Rows are points. Each copy is the shape, with its points in the same order, stretched, turned, moved and blurred by noise. Say if it was mirrored as well.

Shape (7 x 2)
[[-14   7]
 [ -1 -60]
 [-15   9]
 [ -6  13]
 [ -5   9]
 [  6   4]
 [ -7  14]]
Copy 1 (7 x 2)
[[-25  -4]
 [  0  49]
 [-29  -8]
 [-19 -10]
 [-20 -11]
 [ -7  -4]
 [-17 -15]]
Copy 1 is: mirrored
Copy 2 (7 x 2)
[[ 16  18]
 [ 39 -30]
 [ 14  18]
 [  2  13]
 [ 10  10]
 [ -2  -5]
 [  5  18]]
Copy 2 is: mirrored
Copy 3 (7 x 2)
[[ 19   7]
 [-51  50]
 [ 21   6]
 [ 18  -6]
 [ 15  -2]
 [  1  -6]
 [ 20  -2]]
Copy 3 is: only turned

Shape (6 x 3)
[[ -6   1 -14]
 [-11   3  -2]
 [ 12 -22   4]
 [-13   8 -50]
 [ -2  22  -9]
 [ -6 -17  15]]
Copy 1 (6 x 3)
[[ 12  -4  10]
 [  6   2  11]
 [ -4  -5 -29]
 [ 55 -15  17]
 [  0  -7  29]
 [ -5  10 -15]]
Copy 1 is: only turned
Copy 2 (6 x 3)
[[ 13 -17 -20]
 [ 20  -2 -11]
 [-18  16  -6]
 [ 27 -52 -60]
 [ 28 -31   2]
 [ -3  32  -4]]
Copy 2 is: only turned
Copy 3 (6 x 3)
[[ -2 -11   5]
 [-11   1   5]
 [  4   0  26]
 [  0 -34   2]
 [  5  -2 -13]
 [-18   8  19]]
Copy 3 is: only turned
Copy 4 (6 x 3)
[[ -6   3  -5]
 [ -6  -7   7]
 [-35 -11  -4]
 [  3  21 -32]
 [ -1   6  15]
 [-24 -16   6]]
Copy 4 is: mirrored

Shape (7 x 4)
[[ 42 -20   3 -14]
 [-31  14  -1  22]
 [-22 -23  -7  -6]
 [-29 -23  21  13]
 [  4  -6  34  41]
 [-40 -20  26 -19]
 [ 10  -3 -25  -4]]
Copy 1 (7 x 4)
[[  7  -3 -41  -9]
 [ -8 -11  24  -7]
 [ 21 -39  16  -9]
 [-16 -56  20  -1]
 [-50 -23  -1  -7]
 [ -8 -60  20  20]
 [ 27   6 -11 -19]]
Copy 1 is: only turned
Copy 2 (7 x 4)
[[-22  -8   7 -18]
 [ 18  11   4  31]
 [  6   2 -23  17]
 [ 16 -24 -13  31]
 [  0 -20  23  31]
 [ 34 -23 -29  16]
 [-14  22  -1   0]]
Copy 2 is: mirrored

Shape (14 x 8)
[[ 23  -4  24  -8  26   9   3  12]
 [  0 -18 -28  -8   7  -1 -29  36]
 [  3  -7 -19 -36  21  19  24 -27]
 [-31  32 -34  34  35 -15  30 -16]
 [-36  -5 -13  -8  21  13  -6   6]
 [-17 -42  -5 -29   5 -10  37  18]
 [-15 -26 -12   8 -23  -3   0   7]
 [ 37 -31  -6  -2  -6   6   1 -29]
 [ 18  -3  -6 -25  -1  -1  27  16]
 [ 13   2 -39  -8 -16  14   3 -11]
 [  3  -7  20   0 -20  26  24   9]
 [-22  26 -14   9   2 -12 -11 -12]
 [ 14  11   2  10 -29   1  19   9]
 [ -5   5  -4 -22  10   8   4 -37]]
Copy 1 (14 x 8)
[[ 19  -2 -21 -21  21  23   0   7]
 [  0  31  -5  21  22   8   6 -10]
 [ 12  22 -25   5 -11 -10 -21  28]
 [ 13  10 -60  -7 -15 -26   6 -42]
 [-13  23 -17   3  15   5 -20  -4]
 [-16  24 -21   4  18 -35  16  28]
 [-30   7   4   9  -1 -10   9  -3]
 [ -4  -7   1  11 -30  18   9  19]
 [ 15  14  -7  -4  15 -14   7  18]
 [  3  17   6   8 -20 -10 -12  -2]
 [ -8  -4  15 -41   6  -3 -11   8]
 [  4  -8 -19  13   0  -7 -17 -18]
 [  1 -13  14 -20   2 -11   0  -3]
 [  2  -8 -20   8 -15   2 -29  18]]
Copy 1 is: only turned
Copy 2 (14 x 8)
[[ 20  -5 -36 -50 -15 -14 -11  -8]
 [-23 -44 -33 -11 -22  18  -8 -28]
 [  5  23 -24   5 -21  -4  36 -29]
 [ 58 -22 -34  50   3 -15  41   2]
 [ 26 -12 -28  29  -5   8   5 -49]
 [-25  12 -45 -12  31   6  26 -44]
 [ -6 -14  -9  16  23  32   0  -6]
 [ -9  13 -15 -14 -13  22 -10  39]
 [-23  -6 -20 -34  -3  -6  31 -21]
 [-13 -16   4   9 -21  23  33  -5]
 [ 15   3  -6 -32  17  27  12 -21]
 [ 31 -15   6  45  -3  -9  10   0]
 [  2 -15  10 -23  16  14  23   7]
 [ 22  26   0  31  -9  -9  14 -12]]
Copy 2 is: mirrored

Shape (15 x 9)
[[  5 -22 -17  28  -3   3  23   8  23]
 [ 32  23 -30 -12  -3 -44   4 -43 -11]
 [ -2  26  21 -19  14  24   0 -30   6]
 [ 43 -15 -31   2  11 -36  35   3   1]
 [  9  -5 -20  18  -7  10  16   2  44]
 [ -2 -16  24  18  -8   8  -5   5  -1]
 [ -5 -12  10   6  -2   5 -15  27  10]
 [ 15   1  31  42  12   5 -34  28   0]
 [ -1  23   6 -16  21   7  13 -21  21]
 [-15  40   5 -24  19  14   5 -12  16]
 [-25  -8  18  32  15   6 -29  24  -5]
 [  1  38  21 -20  13  17  -7 -29  -8]
 [-16 -14  22  30  28  15 -19   3  12]
 [  0  43  10   3   6  -4  13 -19 -18]
 [ 14 -13   0  15  -6 -39  26   1  32]]
Copy 1 (15 x 9)
[[ 10  35  -2  -5  25   4   9 -23  16]
 [-18  -8   5  51  24  -8  23  57   8]
 [-31 -33   9  17  -4  -3  12 -23 -34]
 [  1  28  -1  55  29 -20   1   9  49]
 [  2  21  -5   4  45  -1  14 -23  -6]
 [ 11  16 -19  -6 -14   3   1 -28 -16]
 [ 18  -1 -22  -3   9  -3 -16 -24 -11]
 [ 60   7 -30  20  -8  24  -7 -23 -38]
 [-20 -31  14  20  18 -11  22 -24 -11]
 [-20 -48  29   7  18 -17  12 -22 -29]
 [ 49  -6 -10 -27  -9  25  -6 -20 -15]
 [-26 -40  14  21 -11  -4  11  -8 -44]
 [ 31  -7 -16 -13  -1  35  11 -31  -4]
 [  0 -17  36  14 -13 -10  19  -2 -35]
 [ 23  23 -10  23  31 -25  32 -15  22]]
Copy 1 is: mirrored
Copy 2 (15 x 9)
[[  4 -17 -10  -3 -12  -7  -8  -8  30]
 [-50 -12  13 -14  22   9 -20  36  -1]
 [  8  14  10  -3   2 -40  43  21   4]
 [-26 -35  41  -6  -6  18 -35  23  18]
 [ 18 -10  -2  -7  -5 -13  -5  10  41]
 [ -1   1 -14 -22 -19   7  13 -13   2]
 [ 15   0  -6  -5  -1   7   9 -23  13]
 [-12  20 -28  -5 -42  45  13  -9  14]
 [  9  16  19   3   5 -45  22  26  15]
 [ 20  28  13  26  15 -48  23  19  13]
 [ -9  18 -39   6 -21  13  24 -39  15]
 [ -2  14   8   1   4 -23  38  26  -8]
 [  1  14 -29  -1 -29  -5  45 -24  30]
 [-20  11  -6  15  -2 -20  -3  23 -11]
 [-16   4  12 -34 -21 -17 -33   5  14]]
Copy 2 is: mirrored

Shape (15 x 12)
[[-13 -19 -22 -14 -24   0 -10   9  -5   2  10   3]
 [  1   6 -16  -1 -12  -5 -14  -2 -12  11 -16  13]
 [ -9 -25 -10  -9  34  32  -6  23 -16  -4   9  -6]
 [-10  -6 -14  11   4  -7 -25   7  -8   9  15 -12]
 [  9  12 -19  29  -5  -8 -14  25   7 -34   5   2]
 [ -7   7 -26 -18  51  18   4  29   5  -6  16 -21]
 [ -6   7   2  43  -1 -36   2  15  12 -36 -13  16]
 [  6   1 -11 -17  25   5 -19  30 -25  -9  17  -2]
 [ -7  15   7  30 -23 -23   4  17 -11 -21  -8 -15]
 [ 20 -21 -16  -7 -10  -8 -12  23  -6  13  -6 -11]
 [-11  -6  -3  47  -3 -31  -9  14  -2  -6  -3  -2]
 [  9   4   4 -10  28  27  -4  25   9   3  28  -2]
 [ 20 -17 -14 -22 -11 -20  -3 -10 -22   3  18  -7]
 [ -4   2 -13 -21  28   4   0  45  -7   3  24   6]
 [  9  -8   3 -37 -12 -23 -30   6  -2  -7   0 -11]]
Copy 1 (15 x 12)
[[  4   9 -26 -12   5 -14   3   1  10  -9 -15  16]
 [ -5   5 -22   9  15 -12  13   4  -2   5  16   6]
 [ 29  -1  20   0 -13 -10   8 -19  41  -7  -1  10]
 [ -1 -10   2 -15   7 -15  -8 -13  12   7   7  19]
 [-27  20 -28 -23 -14   2  12   3  18   9  20   8]
 [ 26   9  -3  -6 -21   1 -13 -27  46 -21  29   5]
 [-22   1 -27 -21 -30  -4   6  31 -14  18  32 -11]
 [  9  -7   3   9 -13  12   1 -14  44  -4   7  24]
 [-40   0 -16 -11 -11  -5   7  18  -9 -13  15   4]
 [-15  -8 -15  -4  12 -21  13  -1  40  -7  -5   7]
 [-20 -17  -8 -29 -11 -19   2  10 -11  16  22   3]
 [ 11   0   2   0 -13  14  -1 -29  38  -7  -5  -4]
 [  6 -13  -1  -1  22   6   3  28  15 -13   2  10]
 [ 17  -5 -22  -1 -28  13  -3 -25  37 -16   4  12]
 [ -8 -11  -5  22   6  -9 -20  14  45  -2 -14  17]]
Copy 1 is: mirrored
Copy 2 (15 x 12)
[[ -2 -14   1  -9  -3 -32  22   9  -4  -2  13 -33]
 [  3  -4   8 -12  -6   4  20  -7  -3   6   4 -15]
 [ 30  -1  47   5  -8   0   6  15   5   0 -26 -44]
 [ 18 -19  34 -13 -12 -10  27  17  24   6   9  -8]
 [  6 -34  33 -13   2  20  28  36 -17 -16  36   7]
 [ 60   7  39  -5  20  13   8  40  22 -11 -12 -34]
 [-28 -25  38 -14  44  21  28   8 -24 -22  18  43]
 [ 50 -26  34   1 -12   5  13  18  12 -19 -22 -37]
 [-15 -40  20  21  29  17  22  16   5  -5  17  21]
 [  0 -14  -3 -19 -25  19  40  19   8   0  -3 -33]
 [-16 -30  38  -6  16  10  43  13   5   2   8  28]
 [ 41  11  27   4 -29   4   3  35  13 -30  -2 -18]
 [  9 -33 -21 -24 -15  -6  11  13  -4  -1 -23 -18]
 [ 60  -7  22   9  -1 -11  28  21  15 -36 -19 -41]
 [-11 -23  -3 -29  -5   1   6  -8  29 -18  10 -26]]
Copy 2 is: mirrored
Copy 3 (15 x 12)
[[  6  -2  12 -29 -33   7  21 -18  12   6 -19 -25]
 [  8  -7  10 -18 -20  -4  15  11  20  28   8 -19]
 [-18   3   0 -17  -6  -3  24  24  -4 -22  -6 -29]
 [-18   0   0   4 -35   6  24  -5  -2  10  -5 -27]
 [-29  18 -19  -2 -21   4 -15   3  22  21   2 -21]
 [-12 -17 -14  -5 -11 -13 -11  20  -2 -36   4 -33]
 [-15  24 -35  16  -4  23 -12  17  37  35   6  -5]
 [-26  -5   9  -9  -9 -10  16  11  20 -13   7 -27]
 [-25   7 -22  15  -6  27 -14 -13  10  21   7  14]
 [-20 -13   0  -7  -9   3  20 -12   3  25 -23 -29]
 [-29  13 -32  21 -20  27  15   2   8  35  -1 -13]
 [-20   3 -14  -5  -8 -25  11  -5  -7 -17  -2 -24]
 [-10 -21  16  -5 -22  -4  17  -3  30   0 -24   2]
 [-19 -10 -14 -14 -10  -9  20  -2  13 -20   6 -36]
 [  6  -2  38   0  -3   1   8 -20  29  14 -16 -20]]
Copy 3 is: only turned

Shape (18 x 12)
[[  7   8   7  -3  -1  38   8 -24  20   3   2  23]
 [  9  -2 -11  12 -42   0 -17 -10  20  -7   1   3]
 [ 23  -4 -22   5  -5  17  -5   5  11  14  28   9]
 [-16 -22   8   0  12  -7   0 -20  -9  -2   1  -9]
 [  4  20   1 -25  -2  29  12   6 -18  24  -6  -7]
 [-10   1  27   4 -15  21  15 -12   3  12 -12  -7]
 [-16  17  -1   5   7  19  11  -1  10   8 -24 -12]
 [ -9   9  11   5  18  -9   8  -4  -3  14  36   2]
 [  8 -18 -11 -18   9  11   0  12   2 -24  17 -19]
 [-28   8   7  -6  33  30 -12 -19 -10  32  -5  18]
 [-19 -11 -17  24 -10  -3  18  -7  -7  -1  -6   6]
 [ 33 -29   3  11   9  10  -3 -12  24  -7  19  -4]
 [ -5  10  13 -22  -2  14 -17  13  -6 -15  -1 -15]
 [ -1   2  11  37  17  15 -16  22 -10   3   1 -18]
 [-23 -23  21   1 -17   5  -4 -14   5  11  22  10]
 [  5  -9   7   5   4  -8  29  18  15   9   5   8]
 [  2  32  18  13 -10  12 -12   6 -15 -16 -16  -6]
 [  2  -4   6   5   9  -1  -2 -12 -21   4 -15   7]]
Copy 1 (18 x 12)
[[-12  18   2  23 -21  17  11   7  -2 -46  15 -30]
 [ -3 -10  21   0  13  42 -10  17  22 -12 -13  16]
 [-33  11  15   5   7  -4  -3  25  -1  -9  -1  -7]
 [-10  21  -8   5   0   0   2 -29   0   0  18  23]
 [ -4   2 -15   8  16 -37  25 -22  -4 -24  -8 -40]
 [ 14  15   8  16   9  -9  27 -19 -12 -44   4   0]
 [ 13  -6   4  20 -10  -5  33  -2  14 -27  11 -11]
 [-45   0   4  -4   0 -35   5 -12  -5 -25  15  10]
 [ -2  21   0   7  15 -11 -26   5  20   4  15  17]
 [-28  23   2  10 -25 -23  45 -41  -7 -14  14 -46]
 [ -3  18 -16  25  -7   9  14  -3  10  -2  -9  24]
 [-14  25  20   7   6  16 -18  36 -11  -9  35  14]
 [ 11   4  17 -10  13 -20  -5 -24  25  -6   5  -5]
 [  8  20  33 -20  -2 -33  33   2   2  -1   9   6]
 [-16  30  23  13  13  -5   3 -26  -8 -25  -7  23]
 [ -3  -6  15  24  -5 -26  -1   9 -26 -13   9  22]
 [ 23  -9   6 -23  -3 -12  17  -8  15 -15  -5  -9]
 [ -3  13 -13  -5  -7  -1  13 -19  -9   8  14   0]]
Copy 1 is: mirrored
Copy 2 (18 x 12)
[[ -9  10 -33  26  19 -11   3  25 -23 -14   7   0]
 [-38 -20 -32  11  15 -30  -9 -17  -8  14   3   8]
 [-13  24 -25  17  20  -7 -23 -19 -20  -4  -5  32]
 [  4   8 -10 -13   6   4  29  19 -20  18 -16  15]
 [ 19  19  45  19   4 -12 -18  29 -23   0  25   7]
 [ 21   2   3  -7   2 -26   8  49 -17   8   0  -8]
 [ 17  11  14  24 -20 -12  -3  29 -17  18  -3 -17]
 [  9   4   9  -1 -16  -4   5   1 -22 -11 -17  24]
 [ -8  44  -4  -1  -8  -7  18 -14 -13  16  17  32]
 [ 34  -6  13  18  14  37   4  25 -40   3   1 -21]
 [ 11  -5  -6  16  -1  -9   0  27  -1  16 -20  17]
 [-10  45 -60 -14  24  -7  12   2 -28  -1 -24  22]
 [ -7   6  26 -17 -18   0  14  -7 -14  15  29  -9]
 [ 38  13   3 -29 -11  22 -11   1 -10   9  -3 -15]
 [  9 -17 -24 -20  10 -13  27  12 -28  12  -5  17]
 [ 28  29  -5   4 -10 -24  15   2  -4 -15 -29  12]
 [ -6 -11  23 -14 -25   4 -15   9  11   3  18 -28]
 [ 13   3   3  -1  13  15  10  21  -2   9 -14  -9]]
Copy 2 is: mirrored

Shape (17 x 12)
[[ -8 -16  32   4 -21  18 -11  17   4   7 -26 -12]
 [-25   2  12 -11  -6   2 -20  -2   9   9  -5  14]
 [-11 -16   4   4  -3   7  -3  10   4  42 -18 -11]
 [  2 -23  20  -1  -5   6 -30  -9 -16  14  19 -12]
 [ 43  11 -39   1 -24  -7  12   0  -8 -12   6  -9]
 [ 29  18   2  18 -15  -4  24  -4   9 -11  14  -8]
 [ 19  25  -7  37 -12 -10  19   9  -1  -5  19 -12]
 [  8   7 -18  16  -5  13  -9  11  13 -12  12  14]
 [-18  -5  23 -15 -28  13  10  19   2  18 -18  -4]
 [-13 -19  12 -16  17   3   1  22   2  10  -1  -6]
 [ 19  16 -14  38 -13 -29  10 -18  -5 -20  10   5]
 [-19  -5  18 -14  -2   4 -23  -2  22  17   0 -27]
 [ 41  30 -13   7  20  -8  -8   9  10   3  -5  16]
 [  0   5  13 -12   9  13  -8 -11 -38  23  14 -25]
 [ -2  22 -16   9  15   3 -20  11   0  -8 -11  -8]
 [  9   3 -11   4  17  23   0 -19   5   0  -4  -1]
 [ 20   6 -15   4  25 -10  -7  -8  -4 -15  -6  -6]]
Copy 1 (17 x 12)
[[ -3   9 -14  12 -33  22   3   7   5   2  34  -2]
 [ -1 -21  -9 -13 -15   3  -8 -16  15  -2   5  -3]
 [  5  -6 -15  12  -5   4  10 -17 -12  20  25 -15]
 [-27 -16 -13  18   0  23   0 -17 -20 -11  14  -9]
 [ -5  -8 -15  14  -2 -24  -9  38 -30   6 -39  35]
 [ -7  12  15   2   1   7  -7  18 -12   9 -11  32]
 [  5  20  12   2  -1  -9 -18   3 -24   2  -7  39]
 [-13 -10   8   6 -28 -32 -12  16 -12 -11 -15  26]
 [  6   6 -20 -11  -7  15   3  17   7  10  35  -8]
 [-20  -2 -19  12   0 -13  23  -8  11 -12  20   0]
 [ -7  16  15   4  -7   0 -34  -8 -13  11 -37  30]
 [ 10 -16   1   0  -7  26  19 -17   7 -11  10 -14]
 [ -5 -22  -2  26 -10 -36  -6  -7   0  16 -11  60]
 [-17  -8 -34  -5  20  27  17 -30 -20  -8  12  11]
 [  4 -10 -16   6 -27 -24   0 -17   2 -17 -14  37]
 [-22 -17  -2   3 -20   0  17 -14  -8   7 -19  17]
 [-20  -8 -11  22 -12 -15   9 -19   3  -4 -30  37]]
Copy 1 is: only turned
Copy 2 (17 x 12)
[[ 33   5  -9  14  18  -1  -2 -27  -8  -2   0   7]
 [ 18   9   5  -8  13  -6  20  -6 -11   0  -7   3]
 [ 16  13  -3  16  15   0   7 -16   3  24   0   4]
 [  9  16  -9  26   2 -13  31   2   7 -14  -9  19]
 [-25   7   7   6 -22  16 -19 -16   2 -14 -18  18]
 [ -1   6 -15 -11 -14  21  -5 -12  15 -19  -6  16]
 [ -2  -4  -2  -6  -2  17 -14 -11  35 -23  -1  20]
 [  9   9  -4 -11  -5 -13 -12 -17  10 -25  -4   1]
 [ 24   6   3  14  14  12   8 -30 -16   5   2  -6]
 [ 16  11   1  11  -3 -11   9 -17   1   8  25   7]
 [-14  -5  -9 -19   1  14  -8   4  13 -16  -9  23]
 [ 36  21   5   6   7  -2  12  -8   1   9  -2  15]
 [ -5   2  -1 -32 -22 -10   2 -26  22   1  -9  15]
 [ 11  -3   5  27 -10  -5  35   7  21  10 -12  16]
 [ 18  -3  11 -10  -6 -17 -10  -8  13   2  -5  28]
 [  9   1  -8   0 -18 -12  -4   6  15   8  -9   5]
 [ -1  -2  -4  -8 -17 -14  -6  -1   6   5  -4  30]]
Copy 2 is: mirrored
Copy 3 (17 x 12)
[[-17  42  16   7   5  -4  18 -28  -5  -2  16   0]
 [  2  11  16   0  13  11   9 -10  16  -1   9 -14]
 [  6  30  18  29  13  -4  19  -9  -2  20  -2  -6]
 [ 17   1   9  17   2   4  20 -27 -16 -10  13 -11]
 [ 31  11  11  10 -19   8 -19  34 -17 -23 -30 -16]
 [ -2  -2   6 -16 -23  -9 -23  12 -28   4   5   9]
 [  4   9   7 -15 -10   2 -15  23 -41  10   6  12]
 [ 13  12  -7   3  -6   8  -4  23  -1 -12  19  -9]
 [-21  40  20   5  -4   6  16 -20  -1  14  -5 -10]
 [-17   3 -14  22   9  -7  14 -11  -6   1   2  -1]
 [ 10 -10  21 -27   0  -5 -17  31 -28  -8   6  -3]
 [  0  16  15  11   3   9  15 -34   4   6  10  19]
 [ 27  -1  -8  13  11  -3 -48  24  -9 -16  -6 -21]
 [ 32   5  -2  -3   7   0  11 -25 -28   4 -14 -11]
 [ 24  20  -6  -4  24   8  -9  12  -7 -17  -3  -1]
 [ 25   1 -11  -1   0 -19  -7   8   3  -6   5  -6]
 [ 19 -10 -10   3  15 -13 -19  16 -11 -25  -7  -2]]
Copy 3 is: only turned
Copy 4 (17 x 12)
[[-10  27  50 -20 -36  -3  18  -9 -24  -3  -9  15]
 [ -6   5  25  14  -5   3  35   0 -14  18 -14  16]
 [-25   2  27 -30   8  19  11   3 -36   6  -3   3]
 [-32 -12  32 -11  -1 -32  29  -4  -8 -10   0   3]
 [-17  -2 -33  -3  12   2 -31 -31  -9 -57 -13 -12]
 [  5  10  -5  18   1   6 -20   1   7 -56  10 -10]
 [-12  34  -3  26  10  10 -31  -7   4 -49  30 -18]
 [-11  22   2   9   4  14  -2 -14  30 -14  -7   5]
 [-22  18  22 -14 -29   8  19   9 -39  -9  -4  25]
 [-13   1   6 -17  -8 -13   5  24 -14  18  19  33]
 [  0  14  -9  50   6   7 -25 -17   9 -29   8 -48]
 [  1   2  45  -8  13 -10  19  13 -26   0 -13  29]
 [ 21  11 -14   5  29   7  -7 -25  17 -29  13  -3]
 [-38 -30   8   5   4 -23  16 -23 -34 -16  30  23]
 [  2  16  15  13  14   3  -9 -35  -2   7  15  22]
 [  6 -28  10   7   1  20  -1 -25   6  -7  -1  15]
 [ 18 -16  -7  11  12  -7 -17 -24   1   4  10  -2]]
Copy 4 is: only turned

Shape (17 x 12)
[[-24  -4  23 -12  16  28 -15 -22  29   0  -3   6]
 [ 28   4  24 -18  -2  25 -19   1   7  -8  28   5]
 [  2   0 -10 -22  19  17   1 -17   7   7  11 -17]
 [ 11  15   4  -1  20 -10  19 -10  17   3  11   4]
 [-30   0  25   7 -17  16  -6  -5  25 -19 -14  -7]
 [ -9  19  12   6 -16  11   0   6   9 -30 -23  13]
 [ -6 -16 -28 -19  43  15 -23 -22  -1 -28 -27  17]
 [ -1  10 -27  18  15  11 -18  -1  -6   5  19  24]
 [-29 -16 -33 -14  -2   0   6   2  19 -15  -8  20]
 [-28 -28 -33   8  40 -15   4 -12 -18  -1  30  15]
 [-25  20 -11  15   8  13 -13  11 -18  -1  24  -2]
 [-21   4 -12 -25  -2  -8  19   4  -4  16  21   0]
 [  9 -21 -25  16  33   9  -2  -7  -6  18 -10 -16]
 [-25   4   2   3   9   4  14  17  15  17 -15  18]
 [ -1  14 -26  21  -1 -26 -21  -1 -16  20  -7 -10]
 [ 18 -17   7 -34   7  -8  11  27 -26  28 -13  21]
 [ 23  16  21 -18 -17  33   2 -26 -21  -9  -9  24]]
Copy 1 (17 x 12)
[[-19  15  -4  -4  18  -8 -14   3 -19 -47  -8  32]
 [-17  38 -22  -3  27   7  12 -11 -10   2  11  12]
 [-19   5 -14 -12   8  -2 -13 -11  -5 -15 -21   8]
 [  4  15  -9  -3   5   6 -19   2  17  10 -11  14]
 [  9  -7 -13  -5   8 -16   4   7 -14 -42  11  32]
 [ 22   9 -18  -9  -3  -3   5  20  -1 -28  14   2]
 [ -6  27  11 -22 -33  -3 -21  -7  -5 -42 -19 -11]
 [ 10  13  17   4  -3  51 -16   8 -17  14  10 -25]
 [ 28 -17  23  18 -14 -14 -19  -6 -22 -37  -3 -20]
 [ -8   5  60   6 -20  13 -22 -17 -10  14   1 -15]
 [-18  -6   9   2   9  39  -4  15  -6   4  32 -20]
 [-14 -14  11  25  19 -11  -4  -9   9 -12   4  -8]
 [  5  -4  -9 -15 -34  20 -15 -12  -5  -3 -31   6]
 [  8  -5  -7  27 -11   7 -21  19   1 -38   1   6]
 [ 21 -20  12  -5  -9  40   1 -13  11 -11   3 -17]
 [-16  17 -12  33 -17 -13  19 -11  28 -36 -13  -1]
 [ -6  43 -28 -19  27 -14  35  14   3  -8 -24  14]]
Copy 1 is: only turned
Copy 2 (17 x 12)
[[ 10  20  35 -34  -4 -10  21   1   5  21  32   1]
 [ 16  -7 -10   3 -18 -42 -12  -1   6 -11  43  12]
 [ 33   3  12  -7   3   0 -25  -7   9   4  23  -4]
 [ 38  14 -18 -24   3  -9  11  -3  16  -3  -6  16]
 [-16  10  41 -17 -29   6  36   4 -25  23   7  -1]
 [-30   5  23 -16 -29 -14  15   9 -24  15 -22   4]
 [-27 -10  31 -36  22 -10 -37   3  11  -8   4 -14]
 [-12   1 -14  11  29  -7 -25   3  27   9   5   2]
 [-30  13  15 -21 -22  -1   1  15  21   5  -9 -36]
 [ -7 -17 -19 -16  39   7  -7 -10  44   6 -16 -28]
 [ -8 -16  -4  18  24   2 -10   6  -5  31 -10  -5]
 [ 21   6 -12   3  -3  -9   4  -3  15  13 -21 -28]
 [ 18  10   2 -11  27  33 -31 -26 -10   2  16  -6]
 [  3  34  -2 -31  -5   2  26   0 -12  26 -16 -15]
 [  6  -2  -5  35  49  21 -14  -8 -12  -2 -30   1]
 [ 15  14 -31 -11  -1 -34  -9 -26 -17 -12 -23 -34]
 [-14   4  20  10 -28 -46 -20 -22   3   6 -13  13]]
Copy 2 is: mirrored
